Each row is a point. To make a cloud, some directions were put in groups of two or more. Within a group, all points are equally far from the middle, so they leave a hole (a ring in 2 directions, a hollow ball in 3). The other directions are filled evenly. Then the cloud was stretched, turned, moved and blurred a little. How many holes are there, and how many directions does each take, smallest first?
In the rows, zero is written as 128.

Cloud (19 x 3):
[[ 96 140 136]
 [156 104 143]
 [143  85 134]
 [ 89 109 149]
 [115 100 161]
 [116 109 164]
 [109 119 165]
 [100 110 160]
 [133  80 118]
 [121  75 130]
 [ 93  92 144]
 [130 139 110]
 [110  88 107]
 [158 103 140]
 [ 86 106 142]
 [155 111 151]
 [137  86 113]
 [ 85 115 140]
 [ 88  94 133]]
Holes: 1 (3)

Cloud, 31 rows:
[[104 175 107 135]
 [106 110 105 162]
 [126 110 154 163]
 [148 152 167 152]
 [127 134  87 114]
 [152 129 109  98]
 [115 107  99 113]
 [141 177 160 141]
 [166 168 109 125]
 [144 104 165 108]
 [144 162 167 150]
 [135 106  88 127]
 [160 177 116 132]
 [109 148  87 125]
 [122 102 106 161]
 [116 109 154 101]
 [108 136 143 172]
 [150  93 105 126]
 [114  86 122 144]
 [179 146 117 120]
 [173 158 143 113]
 [163 141 172 131]
 [158 171 121 109]
 [107 121 114 102]
 [112 102 143 104]
 [173 123 122 108]
 [102 115 175 136]
 [ 86 123 157 147]
 [180 147 128 118]
 [ 88 148 140 160]
 [153 182 128 120]]
Holes: 1 (4)

Cloud (47 x 6):
[[154 165 169 135 119 131]
 [141 155  96 147  83 132]
 [157 121 132 108 164 141]
 [117  88 163 147 106 169]
 [ 76 119 129 148 110 161]
 [166 132 117  97 150 104]
 [124 146  90 149 122 162]
 [136 149 105 175 133 145]
 [141 129 112 133 133  85]
 [117 140  99 127  88 102]
 [ 98 132 153 163 147 146]
 [117 138 165 174 133 144]
 [141 152 117 124 156 156]
 [ 95 110 103 158 102 163]
 [141 155 147 132 150 161]
 [121 103 149 132  63 118]
 [183 124 135  95 129 103]
 [ 91  80 123 124 103 138]
 [184 118 128 116  78 138]
 [159  86 105 137 133 156]
 [ 99 141 125 172  90 150]
 [166 120 166 140 126 161]
 [157  85 107 121 104 101]
 [166 115 138  89 149 117]
 [177 108 112 126 116  94]
 [175 152 147 142 133 148]
 [122  87 165 156 116 162]
 [136  92 167 100 100 111]
 [182 119 143  92 122 106]
 [186 109 115 121  84 121]
 [119 121 165 108 152 112]
 [118  97 148  80 105 142]
 [154 166 102 130 104 109]
 [174 124 134 111  72 144]
 [140 154 119  84 144 116]
 [145 103 112 168 150 143]
 [126 110  97 161  89 166]
 [115  77 160 119 127 141]
 [ 97 129 155 150 153 142]
 [137 108 112 166 155 138]
 [153  99 141 174  92 121]
 [133 146 170 157 113 112]
 [119 105 159 172 142 146]
 [126  84 146 128 125  99]
 [158 130 182 139 109 121]
 [133 146 172 127 118  97]
 [100 141 120 127 108  95]]
Holes: 3 (2, 2, 2)

Cloud:
[[138 178 141 113 167 122 104 144]
 [143 151 162 166  89 135 100 144]
 [151 119 131 159 161 115  94  95]
 [117 120 135 128 162  89 157 120]
 [122 150  89 138 102 152 125 142]
 [183 125 134 129 141 137 113 133]
 [157 148 164 130 159 185 153 102]
 [129  97 156 139  98 161  97 117]
 [169 148 144 174 108 185 105 134]
 [120 173 126 132 132  90  85 120]
 [136 110 122 148 155 166 153 156]
 [121 115 131 163 136 146 170 155]
 [112 136 125 121 123 129 112  63]
 [ 89  72 144 153 104 154 130  88]
 [109  68 179 175 138 160 135 113]
 [124 168 124  99  86 137  95 127]
 [121  85 167 151 142 163  91 156]
 [155 187 128 141 161 111 114 127]
 [ 98 139 133 146 102 141 148 106]
 [ 75  83 150 144 132 136  85 156]
 [ 84 161 134 152 129 134  98 131]
 [136 107 153 102 110 120 115 137]
 [119 116 122 143 121 217 133 141]
 [133 147 141 122 112 182 123  89]
 [175 164 129 136 148 158 158 106]
 [122 172 132 151 168 162 131 153]
 [135 137  99 133  93 112 146  97]
 [167  94 142 168 164 144 108 120]
 [143 147 122 110  96 113 163 129]
 [143  76 140 155 137 179 168 121]
 [149 182  99 155 152 135 103 166]
 [156 166 118 157 137 116 137 159]
 [133 161  99 184 124 142 134 127]
 [106 143 127 165 140 109 132  92]
 [151 117 168 158 139 169 117  81]
 [116 140 128 161 150 121 154  94]
 [ 76 110 123 123 126 169  93 124]
 [103  71 174 164 111 123 109 119]
 [129  92 130 163 124 142 182 113]
 [127 162 139 158 149 163 147 164]
 [146  68 152 140 146 115 140 127]
 [138 127 150 140  75 112 114  85]
 [130 186 130 119  88 164 103 122]
 [160 104 160 162 125 116  90  95]
 [161 163 117 147 134 151 156  87]
 [ 69 164 137 126 150 145 134 130]
 [157 110 121 150  84 147  72 103]
 [151 137 123 112 112 137 114 165]
 [148 136 173 149 143 164 124  98]
 [112 131 111 120 158 114 152  89]
 [139 103 142  79 149 158 103 120]
 [137 142 150 155 155 115 108  96]
 [125 181 121 128 154  97 114 137]
 [134 101 179 134 122  91 117  91]
 [124 125 135 119 102 142 133  64]
 [123 133 140 161  86 122 148  88]
 [113 136 137 150 108  93  74 151]
 [130 113 148 174 163 141 142  94]
 [129  79 154 136 114 153  92 147]
 [141  77 159 146 137 112 145 142]
 [151 168 126 130 158 105  94 115]
 [106 115 102 109 148 154 103 123]
 [172 150 109 112 128 120 139 121]
 [149 155  93 131  96 138 108 168]
 [169 120 150 136 144  85 150 110]
 [112 106 173 113 121 132 102 113]
 [102 100 134 137 139  96 107 149]
 [ 58  98 151 102 111 135 125 122]
 [123 110 119  87 145 129 154 117]
 [134 134 162 135 159 104 121 111]
 [128 163 123 144 124 122  54 142]
 [130 124 187 142 123 120 138  98]
 [ 74 102 132 149 157 108 140 111]
 [123 138 144 152 102 156 152 115]
 [112  93 123  96 113 130 152 111]
 [163  77 157 148 140 154 136 130]
 [ 90 109 100 163 136  96 130 142]
 [135 182 115 130  99 146 143 111]
 [100  82 163 128 159 125 108 111]]
Holes: 1 (4)

Cloud:
[[143 119 131 124 139 114 121 126]
 [140 101 129 141 111 126  75  84]
 [169 149 129 136  85 133 111 112]
 [137 132 116 126  57 145 130 146]
 [163 139 101 112 125 144 173  80]
 [150 155 121 118  96 138 116  87]
 [152 146 115 148 102 137 131 135]
 [123  83  98 121 118 104 136 148]
 [114 119  96  98 114 103 108  62]
 [180 121 146 146  91  97 111 118]
 [157 144 106 111 102 123 182 106]
 [133 105 173 117  69  98 117 151]
 [116 118 109  97 114 152 157  90]
 [114 170  92 153  77 141 125 145]
 [118 170 150 138 119 121 202 104]
 [ 97 104 105 120 130  93 151 103]
 [126 101 113  99 107 145 174 150]
 [134 105 170 159 106 150 153 165]
 [156 109 102 125  99 120 135 149]
 [163  70 126 131 113 106 129  98]
 [129 126 179 161  93 132 152 117]
 [158  94 174 146 118 111 173 175]
 [130 108  72 126 140 118 128 149]
 [118 161 101 134 109 123 191 115]
 [154 121 147 130 135 160 112 140]
 [138 121 124 161  95 150 189 185]
 [144  87 141 141 131 118  90 120]
 [128 182 115 145 100 136 173 107]
 [149 107 149 128 120 114 126 132]
 [130 107 159 127  97 129 101  89]
 [138  83 139 158 144 107 153 120]
 [ 95 111 114 109 133 131 147 105]
 [104 148 110 138 108 133 166 148]
 [137  80 101 131  84 122  97 115]
 [ 98 117 128 136 102 121 191 149]
 [112  84 133 101  81 101 163 168]
 [141 110 166 126  81 109 146 138]
 [126 160 107 136 151  90  90 142]
 [155 133 133 140  92  95 135 147]
 [112 119 100 151 100 151 165 124]
 [107 124  76  88  80 111 122 120]
 [128 151  93 151 154 114 166  85]
 [100 118  97 113 131  94 141 137]
 [130 111 137 103 101 103 153 102]
 [141 124 131  89 135  97 148  74]
 [111 138 142 161 133 144 151 114]
 [ 85  95 133 151 132 138 152  88]
 [118 144  73  99  77 141 150 123]
 [102  90 144 124 109 120 135 137]
 [141 129 117 143 115 106  53 127]
 [136 125  88 127  77 100 113  86]
 [164 106 132 112 137 151 137 111]
 [132 135 141 156  57 126 101 105]
 [ 93 131  96 195 104 137 173 130]
 [124 129  95 129  98 152 128 156]
 [127 101 167 146 142 125  60 147]
 [125  99 122 149  70  84 106 137]
 [130 134 147 107 100 103 177 125]
 [130 140  84 139 101 130 113 110]
 [100 120  77 113 142 102 119 124]
 [143 157 138 126 103 124 125 140]
 [126 108 109 108 136 113 117 148]
 [118 119 110 197 140 130 141 145]
 [123 108 156 107  95 153 103 150]
 [ 78  91  97 184  90 138 105 185]
 [142 142 141  87 128 111 128 139]
 [130 127 130 159  70 151 142 143]
 [158 134 135 165 115  90 118 128]
 [130 102 126 129 118 146  82  83]
 [ 98 128  86 147  56 131 106 107]
 [112 135 146 132 158 113 115 118]
 [164 113 121 130 142 129 134  91]
 [115 122 115 112 123 137 199 136]
 [133 131  94 137 101 118 111 139]
 [ 82  91 127 166 101 109 145 154]
 [ 90 160 109 147 167 158 115 123]
 [143  93 150 142 155  94 146 149]
 [111 122 180 167  84 101 107 123]
 [132 134  64 107 116 153 178 126]
 [109 117 171 136 117 120  90 134]
 [147  45 141 114 142  86 128 150]
 [169 145 142 181 137 157 110 126]]
Holes: 0

Cloud, 106 rows:
[[108 147 158  88 124 115 167 139 160]
 [153  78 142 107 131 150 144 134 163]
 [117 118 129  76 161 168 175 114 145]
 [163  95 145 146 121  94 156  92 149]
 [114 140 110 125 111 167 150 157 181]
 [135 146 101 129 128 118 132  72 124]
 [ 76 113 120 106 132 175 115 151 154]
 [158 171 130 128 105 133 169 150 136]
 [142  93 116 143 135 152 110 118 132]
 [161 155  93 113  94 128 157 135 119]
 [ 83 134 122  79 160 169 148 145 142]
 [141  90 135 123  88 101  92  98 154]
 [110  93 165 131 141 174 114 147 145]
 [ 87 125 145 119 145 114 126 150 119]
 [ 86 175 168 133 145 150 151 134 140]
 [115 132 129 131 120 111 101 117 163]
 [100 131  83 107 114  87 159 126 132]
 [147 121 137 158 156 168 114 135 161]
 [150  84 106 121  84 103 145  96 122]
 [ 83 176 102 133 165 115 141 142 126]
 [ 78 121 163  89 141 134 127 167 136]
 [ 85 139 166  79 140 120 116 108 132]
 [126 106  92 128 126 108 142 105 150]
 [137 139 113  97 136 123 111 106 160]
 [180 150 138 143  99 145 183 101 154]
 [140  56 111 106 100 125 128 131 104]
 [ 72  97 126 119 151 115  61 116 129]
 [115 131 149 139 165 123  92 132 152]
 [ 96 113 104 123 131 137 185 143 154]
 [ 93 108 172 111 143 107  90 126 148]
 [ 97 160 163 111 128 112 123 135 154]
 [108 158  98 117  97 133 140 122 175]
 [135 105 142  93  75 150 123 115 145]
 [138 134 130 110  98 140 142 121 146]
 [156 110 141 133  91 104  98  99 159]
 [122 102  67 120 111 102 103 126 137]
 [ 75 155 148  91 187 156 102 153 143]
 [117  88 151 127 133 103  92 119 113]
 [140 115  97  90 119 188 187 132 121]
 [149 156 114 163 106  99 122 128 158]
 [142 171  91 105 116 140 161 160 141]
 [128 141  90  89 124 132 138 156 148]
 [117 116 111 120  79 115 145 134 150]
 [105  87 153 101 120 177 137 164 122]
 [160 101 130  99 109 141 124  83 145]
 [116 100 123  80 121 168 128 166 134]
 [ 88 134 130 107 161 158 170 152 189]
 [147  93  65 118 110 127 111 120 123]
 [141  84  65 100 101 122 135 125 123]
 [162 131 124 115 125  95 116 107 146]
 [111 112 142 158 140 111 111  85 156]
 [138 145 115 135 111  85 120  87 177]
 [128 130  89  98 124 174 183 138 144]
 [131 112 131 122 144 131 142 110 125]
 [128 115 100 109 129 108 132  50 135]
 [172 128 127 146 102 176 175 119 156]
 [ 80 161 130 122 114 148 118 131 143]
 [133 149 149 146 123 130 108 145 120]
 [121 145  96 104  89 140 135 119 141]
 [ 82 161 115 128  86  69 125 123 127]
 [123 172 153  85 170 116 145 153 147]
 [ 69 115  89 132 109 129  91 100 138]
 [156 129 162 110 142 130  84 119 139]
 [106 150 150 106 154 148  90 162 116]
 [ 82 127 106 107 130 161 187 148 157]
 [127 115 125 133 131  92 143 119 114]
 [134 116  84 103  95 117 147  86 113]
 [146 119 109 147 101 165 157 147 163]
 [115 107 152 107 147 159 162 156 166]
 [118 160 127 139 124  89 107 106 131]
 [ 69 127 106 126 171 128 124 136 148]
 [ 77 123  98 161 132 122 141 132 150]
 [109 107 119  72 136 167 182 133 145]
 [ 72 127 174  72 182 133  94 150 118]
 [105 111 180 121 141 138 163 142 150]
 [135 150 122 145 139 177 152 153 171]
 [ 66 151 128 121 134 141 146 138 126]
 [154 126  96 144 107 132 140 129 137]
 [140 123 152  96 118 158 154 131 134]
 [115 166  78 102 132 139 142 121 161]
 [ 65 145  87 121 122  84  59 134 115]
 [100 176  76 131  98 102 120 113 138]
 [104 104 179 143 114 175 115 121 147]
 [141  89 116 100 101  88 123 103 148]
 [127  81 150 123 115  99  72  74 123]
 [143 131  91 108 149 156 129 102 152]
 [153 128 135 103 140 155  99 146 142]
 [109  82 145 109 125 157 113 132 109]
 [126 102 130  94 109  96 102 124 149]
 [163 107 140 123 109  94  98 100 134]
 [121  81 168  85 130 163 132 148 128]
 [148 121 178 131 127 148  94 117 142]
 [ 84  99 120  64 150 125 133  96 133]
 [105 139  96  87  82 152 124 139 165]
 [128  91 138 100 135 154 140  99 147]
 [110 102  83  94 105 131 116 150 140]
 [109 170  61 109 137 148 154 146 143]
 [108 140  67  87 112  89 126  90 115]
 [117  86 111 106  95 125 125 129  99]
 [ 76 132 161 131 175 145 127 147 165]
 [154 127 102 148  79 126 114 103 125]
 [107 113 161 127 137 174 132 153 146]
 [115 172 101  71 120 105 126 109 137]
 [107 151 161 139 136  98 112 113 163]
 [130 135 126 174 111 172 124 112 119]
 [ 91 123 122 127 138 153 147 158 150]]
Holes: 0

Cloud (104 x 9):
[[121 135  66 152 120 142  85 128 146]
 [132  96 166  98 133 170  78 127 126]
 [125 120 154 107 129  91 108 143 174]
 [ 96 179 106 172 102 116 162 119 142]
 [ 94 130 106 144 118 179 126 100 122]
 [155 125 141 116 167  98 102  98 154]
 [ 90 135 120 140 158 129 109 120 166]
 [157 131 166 115 151  99 143  99 143]
 [114 126 122  96 168 109 150 118 121]
 [110 121 125 117 166  98 124 123  76]
 [125  96 156 160 155 111 118 148 105]
 [121 163 112 195 100  99 135 154 103]
 [114 126  86 119  90 137 161 151 100]
 [154 111 165  78 139 115 107  96 140]
 [165 151 116 131 135 138  83 162 131]
 [108 104 136 126  74 119 111 124 164]
 [146 188 121 118 107 109 127 134 111]
 [138 171  86 160  81 119 124 143  91]
 [ 89 134 114 157 150  94 109  97  98]
 [130 152  88 142  54 132 128 142 126]
 [ 87 145 125 111 144 107 135 162 146]
 [ 76 158 108 135  97  95 122 117 150]
 [ 83 164  99 130 142  97 154 129 129]
 [152 124 140 162 123 172  97 141 123]
 [ 92 123 164 139 160 144 128 143  91]
 [ 94 116  90 161  99  92 121  96 107]
 [127 165 106 175 135 134 109 116 161]
 [127 142 103  82 115 125  78 135 123]
 [111 116  73 165  87 172 139 131 118]
 [123 137 140 130 140 147 113 176  73]
 [ 91 111 123 118  73 132 125 140  89]
 [105 138 122 154 155 119  98  85 128]
 [157  91 142 149 157 145 115 156 135]
 [136 165  83 116  87 134 137 132 147]
 [168 129 121 123 125 137 149 144  92]
 [164 153 141 109 135 120  74 121 124]
 [120  94  99 141 125 180 105 167 114]
 [108 128 148 138 144 175 103 161 140]
 [144 151 100 132 128 165  82 142 148]
 [110 135 104 173 116 169 138 180 119]
 [152 123 169  71 141 130 100 108 119]
 [127 135 146 135 141 182 136 115 126]
 [141 121 157  75 141 100 110 139 109]
 [ 76 158  77 128 132 126 117 160 105]
 [100 119 100 107 155 132  98 137 158]
 [103 117  85 112 123 135  91 172 104]
 [136 102 119 133 130 163 118 189 122]
 [ 80 144  85 171 148 110 135 117 113]
 [150 135 163 141 125 139 106 110 175]
 [139 163  88 146 111 127  97 156 165]
 [148  83  85 150 124 140 113 161 132]
 [149 171 151 129 105 123 142 126  95]
 [107 189  88 142  95 136 152 149 124]
 [ 96 159 100 143  94  99 120 123  68]
 [ 99 175 110 172 148 131 101 126 111]
 [115 155 117 142 138 136 134  76 107]
 [144 107 118 137 109 175 113 173 153]
 [131 169 114 140  65 140 136 141 136]
 [113 139 114 150 149 113 156 183 124]
 [ 93 163  81 157 119 124 154 107 147]
 [161 107  91 102 125 117 132 137 113]
 [103 147  65 189 126 123 131 119 124]
 [130 177 104 147 110 113 138 112  75]
 [119 106 139 167 127 120 136 169  93]
 [127 188 144 119 142 133 127 107 119]
 [134 140 100  92  96 144  97  98 104]
 [122 171 134 146 141 106  81 140  90]
 [155 140 105 156 110 177 111 128 149]
 [101 152 126 110 109  83 114 104 155]
 [117 140 109 129 110 104 142 187 117]
 [129 144 193 101 123 115 128 125 117]
 [103  91 151 150 159 135 130 134 145]
 [112 169  95 175 117 130 149 159  77]
 [ 99 159  97 150  83 163 134 173 127]
 [ 86 130  65 121  91 150 113 118 102]
 [122  96  98 140 145  91 151 120 125]
 [ 99 117 152 100 161 145  94 122  75]
 [124 171 138  98 121 154  96 105 111]
 [120 124 106  89 123 148 157 115 126]
 [ 97 101 133 158  91 140 144 156 142]
 [133 109 146 132 138  96  70  99 112]
 [125  80 175 107 108 142 117 138 124]
 [109 179 110 168 135 118 159 108 104]
 [105 145  84 149  81 135 146 123  73]
 [105 174 101 168  94 101 162 108 126]
 [109 156 163 141 163 134  92 122  99]
 [115 125  97 133 128 161 117 181 158]
 [115 180 141 150  94 139 140 123  89]
 [111 117  88 116 132  83 101 139 112]
 [ 95 160 114 119 143 139 165 145 132]
 [102 163  62 139 135 141 133 121 130]
 [126 106  89 128 116 172 147 171 126]
 [124 119  89 141 107 126 118 151 188]
 [125  95 116 129 129 110  63 134 107]
 [119 181 117 109 108 124 153 118 134]
 [120 114  79  99 137 112 114 152 113]
 [128  74 122 130 111 172  95 124 145]
 [135 114 124 117 153 121 138  93  85]
 [133  98 155  96 175 130 124 129  97]
 [121 115 116 113 139 118 122 160  67]
 [137  89 118 116  96 100 144 126 150]
 [164 136 105 104 137 104 143 142 131]
 [ 89 118 125 167  98 109  95 102 142]
 [ 95 131 123 142  92 113  89 112 167]]
Holes: 1 (9)
